Every row gives one point. Examples show where two turns around zero, p and q, send a point. Write where each new point lands after one turn and then the other. Backwards means that the second turn is done in reverse. Each puzzle has new turns, and all numbers are rounded.

Turn p:
[-18   2 -35] => [ -3  27 -29]
[-34  47  23] => [ 60 -11 -13]
[10 43 10] => [ 21 -35 -19]
[ 19 -22 -10] => [-30   3   7]
[  3 -42  17] => [-17  14  40]
[ 19 -28  -6] => [-31   4  14]
Turn q:
[-25   4 -35] => [ 27   0 -33]
[-27 -15 -44] => [ 18  -8 -50]
[ 7 -5 39] => [-28  16  24]
[27 23 42] => [-10   9  53]
[19 -7 -3] => [ -7 -18   6]
Where do these land?
q, then p: [ -8  39 -12] => [-18 -37   3]
p, then q backwards: [  1 -48 -18] => [-10 -10  49]
p, then q: [12 30 25] => [-32 -24  -7]
p, then q: [25 -6 14] => [-23  15 -11]
p, then q: [-34  15 -39] => [ 47 -25   2]
p, then q: [  3 -30  31] => [-23  28  24]

Turn p:
[ -4 -18 -23] => [-4  4 29]
[ 36 -26  17] => [-28 -38  -1]
[-13  63  19] => [ 18  35 -54]
[-24 -27  10] => [ 26 -20  18]
[  6   7 -23] => [-13  19   9]
Turn q:
[-39  30  11] => [ 9 49 -6]
[ 26 -26  16] => [-10 -28  27]
[-39   8 -15] => [-12  31 -26]
[21 23 12] => [31 -4 12]
[ 31 -34 -23] => [-17 -48  -7]
Where do these land?
q, then p: [-29 -17 -24] => [19 32 18]
p, then q: [-13  24  40] => [  3 -38 -30]
q, then p: [34 -6 23] => [ -1 -41  -7]
p, then q: [ 9  5 19] => [-12  -9 -16]
q, then p: [ -1  -6 -58] => [-9 24 53]

Turn p:
[ 53   6  18 -22] => [ -2 -27  51  19]
[-18  -9 -19  31] => [  6   0 -41   4]
[ 23  38  21 -14] => [ 9 15 42 22]
[ -5  -2 -17 -16] => [ 13  -3   1 -20]
[-53 -33  -3  22] => [-25  15 -54 -24]
Turn q:
[  3 -18  55 -26] => [ 15 -32 -22 -48]
[ 23 -14 -11  66] => [-44   8 -39  41]
[-22  -5   5 -32] => [ 25   8  12 -27]
[-40  16  -8   9] => [-18  31  22 -14]
[ 23  22 -35 -21] => [ 20 -10  31  34]
[ -1  -6 -15 -30] => [32  4 11  1]
[16  5  8 35] => [-32 -10 -16  14]
Where do these land?
q, then p: [ 16  31 -13   1] => [-31   5 -15  13]
q, then p: [  2 -45  32  30] => [ 48  -9 -18 -35]
p, then q: [14 29 -3 -5] => [-18 -26 -10   3]
q, then p: [ 22  -5 -15   2] => [  1 -11 -18  17]
p, then q: [-42   6 -27 -13] => [ 28 -20  35  17]
p, then q backwards: [ 35  16  -8 -41] => [ -2  35  -6 -44]
p, then q backwards: [-47 -32  33  26] => [-18 -18  20  63]

Turn p:
[ -3  16  -4  43 -33 -13] => [-36  14 -34   6  25  -7]
[ 33 -13   8 -21 -18 -10] => [  7 -18 -17  27 -25  12]
[22 30 33 -1 19  3] => [15 32 15 31  4 19]
[-20 -14 -31 -53  -2  32] => [ 31 -58  25 -18   5 -11]
[-11 -17 -26  42 -20  55] => [-43 -17  18   3  18 -59]
[-30  -3  16 -28  28 -48] => [ 22  13  -3 -43 -14  48]
[ 30  26 -13  27   0 -37] => [  8  37 -47  13   3  -7]
[-21 -26  15  -9  26  18] => [ -4  -4  41 -20 -18   4]
Turn q:
[ -7  26   9 -37  17 -28] => [ 19 -43  14  21  -8 -19]
[  7  23  22   1  13 -26] => [  8 -21  30  16  -9  12]
[  2   7 -31  -9 -15  50] => [-31  11 -33 -26 -18 -26]
[-32 -30  48  -9 -10  13] => [  3  39   9  43  23 -24]
[ 42 -35   3  33  17  -2] => [-21   7  -8  -1  27  56]
[  8  25 -30  32  28  20] => [-32 -13  16 -48  -2   7]
[-15  34 -18 -35 -56 -13] => [ 39  -2 -21   0 -57 -31]
[ -5 -48  -2  24   7 -14] => [14 21 -6 -5 43 24]
Where do these land?
p, then q: [-45 -61 -15  33  48 -18] => [ 47 -17 -20  50 -39 -53]
p, then q: [-19  20  21  -7 -11  56] => [-17  11  42  27  40   8]
p, then q: [ 14  12  14 -13  15 -27] => [-26   1 -10 -12 -27   5]
p, then q backwards: [-24  -9  34  -9 -25  30] => [23 14 22 13 45 -2]
p, then q: [ 39  -4 -12   8   5 -17] => [ 16   2  -7 -27 -25  19]
q, then p backwards: [ 19   9 -11 -37  -7  -8] => [ 23 -17 -16 -17 -24  -9]
q, then p: [ 17  33 -32  24 -25 -17] => [  4 -53   0  32   4   7]

Turn p:
[ -2   2 -25  19 -32  -9] => [ -3 -28 -16 -30  11  -3]
[-20 -28  38  -9   6  -4] => [ 20  -2 -13  46  -5   6]
[ 27  74  31 -24 -23  23] => [ 19  66  11 -30  52  20]
[ 11   3 -12  47   2  -2] => [-29 -30  15  -7  22  -4]
[ -3 -15 -38   1   6  24] => [-12  -7   2 -14 -19 -39]
[ 32 -12  17 -21 -17 -14] => [-15  22 -34   5   0  23]
[-45 -23 -11 -13  58 -17] => [ 20 -21  35  30 -59  -3]
Turn q:
[-28 -23  41 -21  -7   3] => [-25 -19  34   6  29 -22]
[ 28 -20 -23  34  -1  -2] => [ 21  39 -10   8   6  27]
[  7  39  39 -21  -1 -34] => [-12  -2  22 -39 -30 -40]
[-21  23 -32 -39 -25  21] => [  4 -51  -3  28 -34   7]
[  0  37  23  34 -33 -11] => [ 34  -6  28 -47  -8   7]
[ 35  -5 -32  39  15  35] => [ 45  26 -43  13  14  18]
[ 13 -27   1   7   9  -8] => [-8 28  1  9 13  3]
[-35 -23 -16 -32  42  -5] => [-58 -15 -28  20  11  -1]
Where do these land?
p, then q: [-12  39  16 -11 -15 -26] => [ 25   1 -22  22   2 -37]
q, then p: [  4   6  41 -18   7  -8] => [ 17  -6  -3  10 -14  39]
q, then p backwards: [-12 -17 -19 -22   6   1] => [ 14 -26  13  11  10  -8]
p, then q: [-20  -9  18  -1 -27 -23] => [ 17  20 -21  28   5  10]
p, then q: [-16 -19 -40 -23 -14  73] => [-37  29  25 -26 -68  14]
p, then q backwards: [ 46 -26  -9   4   2   0] => [-13 -12 -12 -22  35 -27]
q, then p: [ 10  26  -7  70  40 -17] => [  5  58  12 -49 -37 -17]

Turn p:
[ 30  -4 -20 -52   0 -35 -13  15] => [-24  16 -16 -44 -23 -27 -35   8]
[ 29 -26 -12 -10  22 -47 -24   3] => [  0  -9 -44 -26 -14 -42 -18  -9]
[ 24  18 -17   3 -27 -13  38 -25] => [-17  17  25  26  13 -38 -11  24]
[-17  10  36  17 -20  32  -2 -27] => [ 4 25  7 29 16 27 40 -5]
[-31  57  26  40  19  31 -23  13] => [41 -6 -5  5 49 62 13 19]
[ 42 -29 -43 -15 -24  11  15   6] => [ -2   3  26  -1 -54 -40  -9  19]
[-13   2  23  43 -14  18   0   0] => [19 -3 -5 41  7 24 18  0]
[-65  20  26  25 -22  13  -6  18] => [-15 -17  -5  30  20  70  12   2]
[  4 -36 -41 -15  14  -8  30 -14] => [-17 -29  28 -10 -18 -45  -2 -15]
[  5 -15 -20 -47  34 -21 -38  -5] => [-13  -7 -23 -68 -10 -19   2  -9]
[-7  3 43 10 17 19 24 15] => [ 23  12  12  18  15  26 -10 -36]
Turn q:
[  1 -26  -3  17  18 -12  49 -17] => [ 30  -7   6  -7  14 -18  48 -16]
[ 7 31 13 20 33 -1  0 40] => [-19  -3  37  23   8  40   3 -20]
[-36  48  16 -26  -5 -18 -12  35] => [-33  27  42 -16  16  10 -45  -6]
[-10   6  -7  -2 -11  -4 -28 -47] => [ 26  20 -26   2   7  -3 -22  32]
[ 11 -51 -21  -4  36  39 -36 -17] => [ -9 -19 -76   3   8  27  23   5]
[ 11   5 -24  -6 -20 -35  13  -4] => [ 13 -14  12  11  12 -39 -16  -2]
[  0 -62 -13  34 -27  22 -28  23] => [ 16 -41 -46 -17 -44  15 -10 -33]
[ 33   3  61 -18   8   7  35   0] => [-20  -8  43 -14 -17   3  48  38]
[-18  45 -23 -15 -32   1   8 -13] => [ -3  44   9  15  -3 -34 -31   1]
Where do these land?
q, then p: [-13 -26  20  22  23  12  -1   8] => [  1  15  42  -5 -12  -8  13  -7]
q, then p: [ 62  25 -14   2  13   2  10 -44] => [ 35 -35 -10  50   0  -1 -42   1]
q, then p: [-10   4 -52  12 -34  34  -8   8] => [-20 -13 -19  11  12 -22  28  54]
q, then p: [  0   7 -14  39  10 -37 -55 -15] => [ 64  -1 -16 -19 -32 -12  23  11]
q, then p: [ -4  -7 -39 -19 -27  12  29  54] => [-57 -11 -26  11  28 -16  36  -5]
q, then p: [ -6 -31  27   4 -32   1   3   1] => [-30  27   2  -6 -31  -5  -9   2]
p, then q: [ -8  -1  33   4  16   4  28 -24] => [26 18  6 12 19 15 26 20]
p, then q: [  2  -9  55 -55  27  31  21   4] => [-2 57  1 13  1 -2  7 70]
q, then p backwards: [-20  -6 -26 -27   3 -70   2  -5] => [ 11  36 -14   5  55 -32  30 -15]
p, then q: [ -3  43  11  19  -1  10 -30  13] => [-40  -7  -8  32  -7  13  16 -19]

Turn p:
[10 49 18  5 -8  6 -7 30 11] => [-13 -23  10 -20  -8 -33  16  35 -12]
[-17  49  10  21  62  18  -1 -15 -10] => [ 34 -59  52   8   4   7  -1  14 -10]
[  0  12  27  46  15 -42  -3  10 -27] => [ 49  -2  10 -50 -17   2  -4   4 -23]
[-17  15 -10  24 -10  36 -38  -8 -22] => [ 11  15  21  28   3  13  -3  49 -21]
[ 25 -37 -40 -60 -39  -9   3  -8 -12] => [-27  41 -49  23  27 -20 -33 -19  34]
[-19  13  49  16  13  19  -3  18 -30] => [ -5 -12  39 -19 -16   6 -19  10 -47]
[ 20 -60 -51 -32  -5   6   6  12  30] => [-18  31 -43  43  24 -11  23 -48  15]
[-30   0  -3 -19   2 -12 -10  -6  25] => [ -6 -22 -25  17 -22  14   0  -1   7]
[ 36 -47  -8 -25 -24   1  -7 -31  22] => [-29  29 -38   2  41  25   6 -17  24]
[ -9   7   8  24  -7 -22  59  -2  13] => [  3   2  24 -32 -36  -2  15 -25  34]
Turn q:
[  6  -4   8 -44  12   1 -19   4  33] => [ -8   5  -1  -9  11 -25 -32  11 -40]
[ 31  28 -15 -46 -15  37 -19  25 -11] => [ -7  46  43  -9  27  -7   5  37 -23]
[-22 -38 -19 -13  -3 -19  -8  12 -18] => [ -5   2 -29 -10 -10  37   9   0 -29]
[ 16  -6   7  36  52  18 -42  27  40] => [-28  29  -4 -24  18 -32 -27 -67   7]
[-26  -1  36   9 -10 -21  13   5 -45] => [ -1 -20 -29  -8   3  34   2  29  39]
[ 20  10  -4  31 -20 -29  23 -56 -21] => [ 23 -57  13   9  -8  -5  47  -1  22]
[ 30  27  -4  23 -13 -24  74 -21 -20] => [ 55 -18  -6  30  -7 -22  50  19  40]
[ -9 -39   0   9  21  35  -7 -20  30] => [-30  -6  -4  36   5  -4 -19 -40 -21]
[-50   8 -14   1   1 -20  16 -22 -26] => [ 34 -26  -4   5 -14  48  -9   3   6]
[  5  15   5  -7 -23  21 -30  46  38] => [-31  45  20 -21 -23 -25 -25   9  -4]
Where do these land?
q, then p: [-11 -32 -29 -23  12 -13 -39 -27   8] => [  5  24  18  17  18  17 -56  -5 -12]
q, then p: [-17  27  -4  12  18 -22  15 -24  35] => [  1  22 -36 -24  34  19   6   7   5]
q, then p: [  5 -12 -19  44   4 -14  44 -17 -86] => [-28   7  56  16  23  -4  58 -51  38]
p, then q: [-13   0   2 -18   1  35   3 -21  27] => [-16   3 -10  26 -17  15 -21 -23  18]
q, then p: [-14  29  26 -19 -38 -18 -22 -21  17] => [-28  17 -41  -9 -15  -1 -10  -8 -43]
q, then p backwards: [ 7 32 -4 32 22 31 -5 15  4] => [ 18 -16 -22   3  -4   6  45 -15 -19]
p, then q backwards: [ -5  12  -1 -24  30 -28  56   8 -17] => [ -8  28   8  42  22 -14 -15 -23  43]
p, then q: [ -1  -1  -5 -18 -24   1 -35  48  -1] => [ 31  11  -4 -31 -18  38  25   2   7]
p, then q: [ 24 -12  11   2  26  16 -41  36 -46] => [ 15  -5 -12 -40  56  29  26  -1  17]
p, then q backwards: [ 28 -19  -4 -29 -49 -25   8 -26  13] => [ -4 -11  42  25  17   0  -6  52 -18]
p, then q backwards: [ -3 -24  28  41  -2  35  16  29  47] => [ 31 -32 -50  19 -38   9 -29  -2 -18]

Turn p:
[  3  10 -54  -7  17   0  -9   7  35] => [ -5  21  -5 -26 -18  41  13 -37  -5]
[  8 -24  44  -7 -24  39   9  13   5] => [ 15 -44  20  12 -16   4 -19  41   1]
[-15 -12  21  31 -35  -4  17  23   1] => [ -1 -10 -13  14  -8  -2  13  43  36]
[ -1  30  29  -5 -45 -40  38 -36 -51] => [ 33  43  -3   4  24 -74 -10  38  12]
[ 17 -11 -17  -5  56   8  -8  -3  41] => [-32  -6  36 -12  -7  32  12 -40 -19]
[-20  17 -25 -29  -1   1 -23   5  29] => [ -8  19 -19 -28  -5  36 -20  -8 -16]
[ -8  39   4  21  -2  19  13 -34 -56] => [ 18  12 -11  26  -2 -58 -33 -26  22]
[  6 -34  32   3 -15  18  55  29   0] => [  9 -18  28  32 -37  -5  20  52   2]
[ 31  32 -23   4 -45  -6  -5 -25 -53] => [ 68  16 -23  -7  20 -39  -5 -19  17]
[ 15  12  12  10   4  -2 -31  -3  36] => [-11 -10  17 -21  25  28 -11  -8  18]
[ -7  -4 -11 -12  51 -17 -27  28 -11] => [-27   4 -13  27  23  24  12 -27 -34]
[-28 -56 -12  -5  38 -17 -29  -4  22] => [-58 -28 -15 -21   2  12  29  -9 -35]
Turn q:
[-12  51 -14 -34  -4  22  -1  33 -19] => [ -4  30  33   2 -28  15   8 -27  48]
[  7  16 -20  -8  -8 -11 -26   2 -23] => [ -5  -6   9 -18 -13   5 -23   8  30]
[ 59  14 -17  28  -2 -48  -8 -36  -5] => [ 12 -68  15 -19   8  23 -13  49   1]
[-21  -2 -15  -8  -8  18  27  57  -6] => [  1  52  25 -12  -3 -23  29 -10  10]
[ 46 -42  35 -66  -6   5 -55  12   7] => [-19  38 -54  32 -42  28 -26  62   5]
[-28  11  34  36  -4   6  14  -8   1] => [ 33 -10   4  21  15 -21  -4 -32 -16]
[-24  -9  -2  50  23  32  13   6  11] => [-10  -5   8  20  41 -43  16 -24  -8]
[ 11  29 -26 -31  23 -15  22 -22  20] => [-17 -18   7 -15   2  54  28 -10   5]
[ 25 -21  23  24 -14   8  16 -64   3] => [  2 -58 -16  19 -15 -10  -1   6 -49]
[-41 -47  27  32  30   4  35 -33  -9] => [ 15 -21 -52  -2  26 -43  24 -35 -36]
[-16  13  15  -4 -17  -9 -20  44   0] => [ 24  43  14   5   3  -1 -22   2  17]
[ -8 -12 -39 -20 -14 -11 -16   8  20] => [-31  23   8 -30   5  16 -16   9  -7]
Where do these land?
q, then p backwards: [ -9 -27   1  11  12  42 -12 -41  41] => [-35 -17  14  -9  54  -5 -26   9 -28]
p, then q: [ 33 -13 -21   2  35  -7 -20  18  31] => [-10 -17 -22  26 -24 -16  30 -33 -17]
p, then q backwards: [-31 -11  30  14  15 -14 -57  -7   9] => [ -3 -17 -36  15  37  -2 -34 -34  21]
p, then q: [ -3 -12 -27 -17  -5  17   0  24 -27] => [-12 -24  22 -18 -18 -25   3  18  -1]
p, then q: [ 50   0  11  -6 -46  55  41 -18 -19] => [ 30  -1   1  22 -20  12 -16  86 -25]
q, then p: [ 16   0 -32  37   4 -14  30   1 -19] => [-11   3  25  10   4  -2  22  35 -39]
q, then p backwards: [-34  31  20  -2  46 -13 -39  13   6] => [  8  56  -3  35  -5  -5 -39  19 -10]
q, then p: [ -7  35  35  19 -55  -9  29  33   8] => [ 40 -15  44  20  51 -20 -13   8  25]
p, then q backwards: [  9  -7  34  -9  -1 -23  -5 -47 -13] => [ -9 -23 -26  53  -8  -3  -1  13  -1]
q, then p: [-17  21 -55 -16 -43   3  15  -3 -10] => [  5  -2  -1 -17  12 -20 -51  46 -26]
p, then q: [ -8 -16   5 -33  38 -37  18  26  -6] => [ 33 -10  13  -7  -4 -36  20 -35  31]
